Each row is a point. Before rounding, the points of a table are all equally far from one centre. They may lie mostly on one side of it. Write the centre, to within rounding.
In the rows, zero is written as 128.

Points (8 x 2)
[[138 119]
 [138 118]
 [129  83]
 [127 158]
 [138 116]
 [  7  78]
 [ 88  50]
 [133 147]]
Centre: [ 66 119]

Points (14 x 9)
[[151  93 100  42 127 148 177  88 162]
 [140  38 127  26 116 136 154 104 144]
 [151  54 103  51  65 163 122 134 127]
 [116  38 138  43 114 148 138  96 137]
 [145  75 173  90 118 127 123  75 185]
 [144  75 154  31 116 150 141 130 165]
 [137  42 138  40 148 107 185  90 131]
 [157  44  86  81 126 149 175  73 163]
 [117  40 148  59 106 134 103 121 136]
 [129  62 167  66  97 177 133 140 154]
 [141  54  82 105 112 130 214 111 148]
 [197  31  98  62  81 146 173 103 157]
 [141  59 118  43 122 138 146  69 161]
 [181  84  80  40 150 109 139  83 132]]
Centre: [177  80 139 103 115 130 153 112 106]

Points (27 x 20)
[[130  74  94 182  98 153 111 134 123 137 106 129 174  84  95 112 110  55
  127 122]
 [118  67 121 246 104  94 131 134 114 119 163 107 113 126  88 151 141  28
  142 146]
 [156  90  50 206  94  88 118 119 109 105 152  91 126 166 110 190  94 107
  130 152]
 [157  85 106 223 103 101  87 167 149  83  85 104  99 109 133 142 128 103
  158 116]
 [139  97  91 189 103  86 121 104 137  81  71 128 136 173 180 174  68  90
  160 114]
 [136  69 106 181 108  70 147 120 116 103  52  93 151 140 148 192 121  63
  189 122]
 [ 89  92  91 194  73  84 106 155  75 103 153  73 131 110  47 187 107  92
  151 114]
 [ 94 108 117 224 118 114 135 120 164 121 140  82 113 141 108 186 170 124
  156 137]
 [124 101 103 228  68  84  78 133  80 118 131  92 169 155  83 169 144  71
  141 100]
 [144  67 107 203  72  97 129 183 124 156 144  91 106 123 139 161 120  32
  120 144]
 [151  79  67 222  64 147 137 111  90  99 109 118 146 103  80 172 116  80
  145 125]
 [146  80  94 186  64  68 165 120  98 171 121 132 158 123 141 153 123  62
  138 141]
 [112  66 117 204 134  95 143 136 134  97 132 117 150 139 103 186 151  57
  211 125]
 [143  75 111 193 115  86 120 157 142 127  75 110 131  95 119 193  69 102
  135  99]
 [107  89 107 214 106  57  56 130 105  89 129 102 104 128 113 190 150  81
  129 147]
 [125  54  69 211  79  52 136 147  90  88 131  88 121 143  92 134 110  80
  139 169]
 [127 102 118 249 112 100 116 154 138 134  88  76 120 109 149 189 128  70
  143  93]
 [153  88 152 162  73 100 168 138 132 153 128  83 114 100 165 171  96  38
  163 128]
 [176  94  74 201  84 106 139 141  95  87 121 116  69 151 171 155 142  83
  144 161]
 [137  97  90 215 130  59 135 162 110 147 102  58 108 147 145 133  81  84
  122 136]
 [143  70 100 204  81  98 138 101 178 105 123  58 137 153 120 189 119  77
  158 108]
 [149  61 116 207  69  82 155 113  88 143 131  91  64 161 135 149 130  78
  164 133]
 [130  79 125 209 132 110 130 163 135 152 118  96 139  82 110 173 163  64
  148 114]
 [117  58  45 202  96  73 143 162 115 132  99 116 108 107 101 154 138  55
  145 122]
 [140  73 113 241 102  58 123 133  86  88 119  99 106 116 147 117  94 119
  152 136]
 [138  81  71 201  53  76 138 141  91 121 138  59 102 149 167 198 103  67
  142 100]
 [116 119  77 221 105 112 123 130 106 124 120  55  67 177  99 185 143 108
  148 112]]
Centre: [104 112 117 167  97 110 138 133 105  94 122 105 122 136 127 150 116  78
 132 116]

Points (31 x 24)
[[ 82 175  64 132 179 132 118 111 106 131 204 112 128 101  95 148 109 170
   83  99  83  97 146 144]
 [ 44 121  23 133 135 111 129 179  95  90 175 123 133  97  90 151 122 158
   66 101 164  93 162 162]
 [ 63 162  81 135 166 151 101 137 143 125 182 129 152  97 100 163 114 160
   46  89  82  52 126 149]
 [ 69 158  64 122 196  94 114 126 131 135 205 148 126  72  97 155 104 172
  109 119 109 102 115 164]
 [ 71 116  53  95 183 133  97 175 155  88 177 142 163  25  78 173 107 182
  118 141 110  73 127 131]
 [ 80 149  75  97 124 122 138 133 107 131 159  91 191 152  50 168 132 185
   80 116 108  33 184 128]
 [ 14 124  46 140 133 127  84 114 101 120 159 122 107  84  77 157  86 182
   62 138 111  65 158 185]
 [ 23 151  67 150 159 135  41 166 117  93 141 169 105 119  72 140 184 150
   86  95 139  92 170 122]
 [ 84 137  52 125 129 138 187  97 122 131 167 149 147  87 101 163  81 192
  110  75 133  56 147  94]
 [ 77 133  71  96 212 131 110 144 129 123 214 144 100 121  74 203 129 181
   92 124 103  73 166 151]
 [ 61 173  77 129 189 134  97 149  78 134 176 171  93  55  51 145 115 182
   33 137 115  52 143 157]
 [ 58 165  69 109 169 106 135 145 170 141 125 139 129  99  92 179  89 144
   63 105  94  70 148 155]
 [ 88 109  40 115 171 165 116 133 110 169 189 136 133  86  73 176 157 175
  101 156 131  45 180 175]
 [ 84 139  89 119 125 142 116 142 104 122 218 129 168  81  62 193 111 154
   35  89 157  91 182 158]
 [ 98 154  59 164 146 164 124 121  81 135 181 148 165  86  56 189  98 221
  109 110 128  61 192 103]
 [ 68 127  27 103 163 148 121 148 129 119 206 105 145  76  73 160 110 176
   52 144 117  80 189 127]
 [ 38 110  62 136 153 161 100 141 112 109 170 113 136 107 118 137 130 146
   79 123 151  25 154 176]
 [106 156 103 104 153 118 130  85 135 160 167 125 112 144 114 117 128 156
   77 128 146  82 202 152]
 [ 98 146  55 144 174 145 106 123 113  98 142 127 156 126 111 168 142 173
   88  81 144   7 153 128]
 [ 85 143  90 102 153 100 119 131 106 131 211 110 171  97 129 157 118 141
   73 112 119  87 190 100]
 [102 125  88 116 179  96 137 145  96 134 192 114 135 112 114 162 131 145
   23 153 147  82 173 185]
 [ 75 151  32 145 128 103 156  97 130 120 173 124 104  98  88 171 126 136
   67  90 158  96 131 156]
 [ 74 157  52  73 112 102 115 127  83 133 188 153 123  63 111 196 119 145
   81  96 111  84 138 137]
 [ 89 101  76 109 180 133  94 130 138  99 187 143 190  65  86 194 140 207
   84 125 121  32 188 160]
 [106 116  33 106 147 148 141 133 103 131 131 109 124  87  67 182 114 161
   48  98 106  23 128 162]
 [ 98 128 107 113 187 127 147 116 109  98 227  90 137  96 102 203 110 150
   44 110 120  88 160 118]
 [ 89 142  58 146 179 129 102 135  86 143 194 139 142 108  89 159  91 157
   82 143 104  24 133 138]
 [ 55 176  55 126 152 136 157 158 131 102 160 130 161  76 126 177 132 154
   98 129 113  65 174 149]
 [ 63 137  65 172 160  76  90 135 120 107 165 127 160  62 106 154  95 180
   68 105 134  48 132 110]
 [ 62 136  80 121 170 117 148 145 122 110 202  86 155  85  74 165 145 192
   52  82 146  47 117 151]
 [ 77 162  85 128 120  89 106  95  88 168 183 148 154  86  49 161 107 130
   44 101 105  75 156 147]]
Centre: [ 71 103 117 108 153 143 124 109  97 107 116 158 145 102  64 163 143 179
  77 149 143 115 126 110]

Points (31 x 24)
[[132 172 123 108 169 138 122 121 150  70 142 124  65 105  87 120  85 117
  139  49  63 181 108 109]
 [155 167 138 135 161  82 123 134 150  51 117 115 117  34 129 115 152 165
  132  64 101 233 162 172]
 [131 167 140 134 201 105 119 102 165  98 134 124  76  46 129  96  98 136
  138  24  97 193 136 142]
 [101 178 158 141 182 101  86 113 119  66 139 137  91  74 139 114 119 135
  162  73 129 208 117 189]
 [128 190 156  99 182 112 115 124 154  88 176 155  86  34 143 133 109 141
  100  74 149 216 110 148]
 [136 146 184 117 138  88 109 108 130  73 145 141  72  64 142 148 122 176
  178  45 139 174 129 158]
 [122 165 121  98 155 118 114  68 168  85 188 149  86  82 145 123 103 129
  158  74 144 222 117 122]
 [161 185 150 113 151  64 144  91 159  99 158 142  93  70 161  85  74 106
  144  78 113 180 120 150]
 [146 150 125 104 154  79 111 101 149  54 174 115 118  65 152 122 102 144
  155  39 141 220 129 135]
 [130 140 156  46 145  95  98 106 111  56 126 163 101  49 103 120 129 157
  158  79 143 228 108 161]
 [163 166 151 105 184  99 107  92 108 123 135 132 119  98 138 133  78 151
  112  17  87 208 118 145]
 [154 163 112 170 125 131 105  58 111  81 143 101 136  67 115 148  81 125
  120  57  87 196 104 176]
 [138 191 143 110 173 113 113  95 151 109 175 132  99  84 154 121  99 143
  146  41 136 225 141 154]
 [180 181 117 108 189  97 120  88 141  68 150 139 109  65 129 135 105 151
   70  57 124 217 128 144]
 [101 173 139  72 149  68 140 132 120 110 172 117 115  79 119  85 123 150
  167  68 106 235 110 146]
 [129 158 133  85 184 124 109  79 160  72 183 147  94  88  82 113  95  78
  119  86  93 208 140 127]
 [111 120 149 116 170 116 111  81 115 116  98 109 107  58 149 117  86 109
  112   7 135 222 125 178]
 [141 155 126 122 188 143  97 101 125  75 147 151  68  70 130  67  86 161
  121  83 106 245 147 152]
 [112 133 154 119 147  99 114  80 141  38 171 143 100  83  89 103  86 170
  100  51 127 218 114 154]
 [151 192 117 112 150 146  56 107 145  78 142 108  77  88 125 112 109 125
  140  99 157 225 108 148]
 [160 161 135 123 146 111 105  87 130  88 168  86 110  86 173 110  80 131
  137  64 160 247 134 146]
 [162 168 161 127 172 101 102  93 129  88 175 148 106  62 117 159  90 137
  148  31 107 235 145 143]
 [134 154 141  76 208  95  97  98 174  90 136 121 127  59 147 134  75  92
  147  86 120 209 127 140]
 [145 154 122  93 116 119  75 128 136  53 150 132  90  51 148 102  85 137
  126  47 108 234 109 150]
 [134 184 148 109 134 105 110 123 175  83 161 101  82  63 136 110  98 160
  113  36 142 226 113 137]
 [158 163 151 133 166 113 120  88 148 104 164  88  60  77 157 116  88 135
  146  41 110 228 145 168]
 [143 165 137  75 150 121  64 114 150 122 185 148 126  69 111  99 113 116
  157  71 132 243 139 141]
 [135 179 134 103 199 127  83 143 147  57 166 123  92  85 128 105 108 120
  132  75 117 220 113 165]
 [139 161 135 154 198 142 116 113 116  93 159 147  86 118 105 152  94 122
  107  53  98 173  67 156]
 [111 121 102 110 173 102 114  87 148  42 143 101  62  60 111 156 120 133
  102  42 122 204 106 161]
 [159 150 170 113 146 103  94  64 136  65 166 122  94  57 142 141  88 105
  139  60 122 179  97 102]]
Centre: [144 112 137 126 136 114 133 125 128 119 125 127 104  77 106 129 115 126
 119 106 119 200 126 141]

Points (31 x 24)
[[120 112 118  91 198  67 122  86 161 188 145 197 116 159  70 128 101 143
   99 115 185 121 168  94]
 [148  62 116  82 168  54 128  69 116 199 116 191 110 151  82  99 116 146
   98 178 138 149 162 107]
 [158 121 124  53 148  92 123  56 134 180 180 173 127 149  62 107  85 173
   98 175 156 126 151  97]
 [143 101 105 116 186  87 143  76 192 169 139 200 141 140  67 116 121 114
  102 124 112 149 155  67]
 [121 110  89  68 176  65 139  73 122 197 178 200 139 126  76 151 101 136
   75 155 136 105 178 105]
 [133 139  89  53 195  72 118  57 100 182 113 159 124 163  61 111  86 144
  139 162 132 137 141 112]
 [153 126 103  74 182  70 126  49 143 171 165 160 150 158  74 151 113 145
  119 181 120 135 172 116]
 [140  99 103  99 131  89 153  15 120 207 157 176 106 145  69 100  87 154
  107 171 146 158 133 117]
 [164  72 138  98 192  92 159  63 164 188 128 181 127 150  78 133  90 147
  100 159 110 123 198 113]
 [144 133 147  63 178 107 124  56 182 198 125 169 108 112  87 120  71 133
  139 150 153 145 185 117]
 [156 137 130  99 168  61 127  64 145 214 156 169 139 146  54 145 114 181
  100 134 133 101 168 126]
 [144 106 101 106 185  79  75  50 123 199 124 169 127 154  64 120  95 152
  119 163 139  98 125 143]
 [131  85 120  77 156  65 128  28 163 207 145 167 137 153 106 114  88 127
   90 180 137 109 143 116]
 [160 114 102  85 174  49 155  48 150 200 132 202 125 164  84  86 110 132
  126 121 120  90 160 123]
 [135 128 109  98 160  58 128  30 124 205 156 193 101 178  64 126  85 144
  108 173 139 109 160 102]
 [131  93 119  88 166  95  71  74 166 215 144 175 105 133  50  81  93 132
  115 149 141 119 145 123]
 [186  98 101  68 133  69 111  40 156 181 158 163 108 122  80 103 127 143
   77 160 134 105 137 107]
 [138 128 146  84 160  62 142  81 115 249 157 173 104 144  83  92 101 105
  142 154 117 146 198  81]
 [144 102 138  95 156  70 139  36  98 197 108 179 124 171  80 121 110 173
   69 189 129 104 140 107]
 [142  92 120  84 178  63  86  52 124 203 145 184 138 123  53 127 101 131
  100 149 119 107 120 132]
 [141 135 149 106 159  78 107  42 131 208 121 161 134 145  53  95  69 131
  102 157 133 105 145 151]
 [128  95 108  53 163  78 116  25 115 192 150 189 127 157 136  97  84 156
  119 153 122 145 134  93]
 [169 106 106  76 153  90 113  72 155 221 156 151 115 133  75 128  59 165
   92 139 159 122 160 132]
 [149 121 103  73 142  57 162  26  98 220 131 171 117 156 114 141  71 117
   79 151 148 109 151  86]
 [135 108 128  71 197  86 153  40  86 209 134 173 117 148  65 123  96 156
  110 176 132  63 153  83]
 [171 117 107  89 182  75 124  38 120 189 138 199 135 152  75 131 119 161
   98 121 155 131 165 125]
 [133 140 120  95 154  80 111  53 161 190 137 179 114 172  55 110  79 116
  111 193 149 138 162 117]
 [155 150 134  61 170  73 129  24 121 211 142 165 124 116  93 156  91 144
  101 170 146 123 146  88]
 [148  95 125  68 200  80 136  63 146 210 144 197 142 151 102  91 106 152
   87 131  95 104 166  98]
 [139 122 136  95 166  71 136  68  91 216 113 180  92 176  59 130  99 148
   67 157 159 121 156 154]
 [148  82 110  89 186  91 147  31 134 185 144 194 144 162  84 126  78 148
  100 139 139 147 155  99]]
Centre: [123 119 128 103 131 126 145 103 115 172 133 155  98 139 111 133 120 122
 124 132 119 106 136 106]

Points (28 x 24)
[[130  91 198  49 127 162 143 132 180 126 107 185  61 153 136 110 137 123
  162 124  93 106 193 179]
 [ 99  61 177  83  91 172  77 148 136  43 173 119 102 136 132 142 164 151
  129  68  98 138 169 219]
 [128  83 147 135 142 147 109 181 191  58 213 134  14 166  85  82 123  90
  213 134 107 125 170 199]
 [ 91 108 142  61 102 153  69 176 125  91 125 112  79  78  38  72 134 157
  147 127 114 146  96 166]
 [139 131 195  64 124 141  83 126 162  13 177 119  70 128  90  84 133 138
  149  84  77 127 166 119]
 [ 70  69 166  90  68 178  82 154 164  39 145 146  48 110  69  92 188 123
  178 122  93 112 159 197]
 [ 70 138 174  89  72 125 130 184 125  37 152 136  38 195  56 101 155 126
  145  93  94 114 150 197]
 [157  94 113  86 139 158 103 162 165  18 126 140 117 150 118 118 167  89
   88  93  73 100 145 161]
 [ 63 123 172  66 108 155  74 223 171  34 154 146  60 155  99 111 103 162
  126 124 111 134 201 153]
 [108 120 123  54  86 186 129 156 181  37 158 139   7 125  81 106 127 123
  145 158 136 107 152 191]
 [142 126 172 126 112 132  96 131 103  91 128 133  78 182 169  90 155 164
  147  97 109 164 180 161]
 [ 67 139 199  59 136 169 107 126 129  73 159 140  46 110 110 105 181 145
  176 119 113 103 199 214]
 [112 116 192  72  97 184 101 155 119  56 165 124  39 198  89 112 146 113
  145 112  98 104 195 162]
 [101 152 174 116 114 186 142 171 160  19 148 138  61 141 103  60 204 167
  132 117 125 120 172 161]
 [126 127 190  65 112 164 100 171 142  36 166 180 107 167  76 123 178 125
  162  84 140 128 186 165]
 [125 139 184 103 129 192  90 169 147  37 181 129  53 128 110 102 204 142
  189 105 138  68 156 164]
 [ 78 146 174  86 139 167  99 174 192  55 143 150  39 154  99 140 139 134
  157  59 131  84 162 221]
 [ 97 133 165  87  40 134  63 210 123  59 126 160  84  81 119  64 163  59
  157 136  86  99 132 148]
 [ 82  76 171  84 132 194 118 206 206  72 129 154  46 137 131  92 170 140
  140  71 104 131 173 197]
 [ 63 106 199 139 146 147 143 106 185  12 141 153 108 171 164 110 137 170
  180 136  96 110 143 182]
 [ 97  87 194 112  74 179 142 193 207  25 134 146  80 132  93 121  70 120
  143 109 128 139 182 135]
 [ 94 138 226  75  96 150  93 215 183  80 163 167  38 141 100 102 200 157
  170 124  75 115 189 162]
 [ 65 133 164  76  95 194  81 215 136  93 155  91  49 168 106 106 108 150
  137  65  92 120 155 182]
 [ 93  76 141 116 109 148 119 156 154  52 181  74  94 143 186  30 168 148
  141 156  88 104 195 176]
 [ 93 172 153  79 106 189 100 163 121  36 141 134  68 179  83 117 155 107
  101  83 106 129 119 208]
 [ 66  90 196  73  97 193  77 196 155  48 140 121  56 138 133  89 169 185
  142 113  90 142 139 173]
 [118  97 131  61  94 138  79 160 136  46 161 140  85 156  75  65 135 174
  168 105 103  76 147 199]
 [ 63 104 174  85  78 139 108 160 155  62 152 146  60 181  79  93 226 170
  115 149 111 136 166 169]]
Centre: [ 93 128 159 120 114 131 124 167 172 102 180 131 103 121 120 116 137 108
 142 140  97 123 130 167]
